Each point is reached from the start by the listed moves, each made once or not at all, plus a little noise. Is the number of moves made odd or even? Then give how often each move was made.

Moves:
(1): [  0 -48 -24 -18]
(2): [ 60   1 -18  15]
Start: [ -4   0   5 -22]
Points:
[ -4  -3   7 -25] -> even (0, 0)
[ 54   1 -12  -3] -> odd (0, 1)

Moves:
(1): [ 12  10 -12   2  10]
(2): [ -3  24   3 -16 -26]
(3): [  7 -23   4 -15  -9]
(4): [ -9 -10  -3  14 -23]
Start: [ 1 -8 -7 34 -2]
Points:
[ 18   3 -12   5 -28] -> odd (1, 1, 1, 0)
[ 20 -21 -16  22  -4] -> even (1, 0, 1, 0)
[  2  16 -19  36 -41] -> odd (1, 1, 0, 1)
[ -3 -17  -6  17 -60] -> odd (0, 1, 1, 1)

Moves:
(1): [  5  -3   4  -4 -17   1   3  -8  -6   7  10]
(2): [  6  10  13   1   2  -9  18   4  -2   5 -12]
(3): [ -7 -18  17  -7  -8 -24 -11  -3  20  28  -2]
(4): [-15   2   8  16 -10   5  -8   1 -20   5 -10]
(5): [-11  -5   0  -3   4  -8   4   4  -9   7  13]
(6): [ -1  -1   1 -13   3  -1  -4   0 -11 -10  -8]
(7): [  1 -10  -6  -2   7  10   7 -13  -4  19  -8]
(8): [12 -1 12 -6 10 13 -7 12 -4  5  7]
(9): [ -4   8   4   1   7   0  -2 -10   4   1   7]
Start: [-18   0   3   7  -4   0  -7   4   0  -1   0]
Points:
[-27  11  24  11  -9  -5  -1  10 -35  -3 -31] -> odd (0, 1, 0, 1, 0, 1, 0, 0, 0)
[-25 -24  33  -8   2 -18 -20  16   7  37  18] -> odd (0, 0, 1, 0, 1, 0, 0, 1, 0)
[-39 -22  41  -8 -24 -28   1 -10 -30  60 -16] -> odd (1, 1, 1, 1, 1, 1, 1, 0, 0)
[-19  -3  43 -16 -17 -33  -3 -14   5  30  -5] -> odd (1, 1, 1, 0, 0, 1, 0, 0, 1)

Moves:
(1): [  7   7  -3  10   2  -7 -10   8  -4   4  -3   0 -10]
(2): [-17   9   3   6  -6   1  -5 -16  -1  -5   0  -1  -8]
(3): [-10   0   6  -7   6  10 -16   5  -4  18  13  -1   6]
(4): [-10  -7   9  15 -16   7   9  16   0  12  -2  -4  -8]
(5): [  2  -8   8   4  11 -11   3  -5  18   0  -2   2  -9]
(6): [  2 -17  -6  10   5  14  -9   4   3 -20   0   1   0]
(7): [ 10   5   6  -8  -6   9  -1  -3   7   4   4 -11  -5]
(8): [-10  -3  -3   3   5  -3   8   3  -7   0  23   0  -3]
(9): [  0   3   0  -4 -15  -6 -11   3  13  -7  13  10  -2]
(10): [ 5 20 -2  4  3 -4 15  7 13 -2  1 -2 10]
(11): [  5  -2 -16   0  -3   2   2  -4   0   7   4   6  -7]
(12): [ 15   4  15   4   4  12   7  -4 -11  -8  12   8  -5]
Start: [  4   1  -1   8  -3  -1  -8 -12  -3   3  -2   5   1]
Points:
[  9   1  -5   9  -3 -14 -39  -5  20  24  20  22 -20] -> odd (1, 0, 1, 0, 1, 0, 0, 0, 1, 0, 1, 0)
[ -2  -4  16  28 -21  55 -20 -14  -9  11  28   2 -27] -> odd (0, 1, 1, 1, 0, 1, 1, 0, 0, 0, 1, 1)
[  8  13  16  24 -32  31   3 -23  -8  13  16   3 -32] -> odd (0, 1, 0, 1, 0, 0, 1, 0, 0, 0, 1, 1)
[  0   8  17  20  -9  31 -45 -13  -8 -11  60   9 -25] -> even (1, 1, 1, 0, 0, 1, 1, 1, 1, 0, 0, 1)
[  6   9  22  30 -21  34 -14 -10  36   2  42  13 -28] -> even (0, 1, 1, 1, 1, 1, 1, 0, 1, 1, 1, 1)
[ -4  17 -27  37 -13  -3 -16  -7  15 -20  35  18 -18] -> odd (1, 1, 0, 0, 0, 1, 0, 1, 1, 1, 1, 0)
[ 14   6  16  15 -20  29 -27 -28   7 -34  26  14 -18] -> odd (0, 1, 0, 0, 0, 1, 1, 0, 1, 0, 0, 1)
[  9   5  -5  -7  -7  21 -22 -14  -1  31  19  -4  -7] -> odd (0, 0, 1, 0, 0, 0, 1, 0, 0, 0, 1, 0)

Moves:
(1): [  6   7  -2  -1   1  26   6  -9   1  11  -3   0   6  -9  12  -5 -13   6]
(2): [ -2 -10   0  15  -4   7  24  15 -22  -9  -9  -3  -5  -6 -31  -7 -11  19]
(3): [  4  -9 -10 -27   0  15 -22   6   4 -13  10 -15   6   9 -17  -8  11  -1]
(4): [  3  -4  -9   4  -1   3  -4  -2 -14   8 -14   9  -1  -4  -3  17  -6 -18]
(5): [ 16  24 -11  10   6   0 -19   2  10   7 -13  -3 -16 -15  18  -4  13   9]
(6): [-10  -5   3  -3   3   5 -12  -3  -6  -7 -10   6  -5   2  -3  -3  -1   1]
(7): [ -1   1   5 -13   7 -14  -7   9  -8   4  -6  11  -1 -12  -7   5  -7  -4]
(8): [ 21 -11   5  -1  18  -3 -14   8  -2 -22   1  13 -10  12  -1  -6   0   4]
(9): [ -5   9  -6 -21  -2 -24   9   9   9  -2 -19   4  -2  11   9 -11   1  -7]
(10): [-11   4  -5 -14  -9   2  18  10   2   4   8   6 -14  12  -3  -8  -5 -15]
(11): [  0   4  13   5   0  -1  -1  10  12  -3 -24   2 -17   7   0  15   3  -8]
(12): [ -4  -5 -13  10 -15   8  -1  13   5 -18  25  -1  -6  -6  12   6   4   1]
(13): [-9 24  3  5  4  6 -4 -7 -6 -4 -4  1 12 -4  0  3  3  7]
(14): [  4   4 -22   1 -13  -8  -4  -8   6  -2  16   8  -4  10 -13  -6 -15   3]
(15): [-10 -17  -9  -1  16   9   0   2  -6  11  -3   6   8  -4   0  10   0  14]
(16): [ -3  15   2  -3 -34 -13   9  12  -1   8   9   6  -1   8  11  17   0   5]
(17): [ 16  10  -4   9  -2   7  15   6  -1   2  -6  14  -6 -15   7 -11  10   1]
(18): [ -2  -4   1   4  -7 -10  16  -9 -19 -10  -4  12 -12 -10  -5  -4   1   9]
Start: [ -1  -1  -4  -4  -4  -4  10 -10   1  -6   1   0  -4   2   7   5  -2 -25]
Points:
[ 19  12 -41   8 -32   4  35  -8 -16 -17  21  41 -25 -39  16 -10 -21  -8] -> even (1, 0, 0, 0, 0, 0, 1, 0, 0, 0, 0, 1, 0, 1, 0, 0, 1, 1)
[ -6  15  -3  12 -16   4  26  19 -36   4 -60  39 -47 -38   4  29 -16  24] -> odd (1, 1, 0, 0, 1, 1, 1, 0, 0, 0, 1, 0, 0, 0, 1, 1, 0, 1)
[  3  52 -59 -22 -22  27 -41   4  23 -30 -35  11 -30   4  22   8  -1 -31] -> even (1, 0, 1, 1, 1, 1, 0, 0, 1, 0, 1, 1, 1, 1, 0, 0, 0, 0)
[-14 -22 -45 -23 -20  26  20  51 -12 -37   2  33 -48   0 -45  -3 -14 -14] -> even (0, 1, 1, 0, 0, 1, 1, 0, 0, 1, 1, 1, 0, 1, 1, 0, 1, 0)
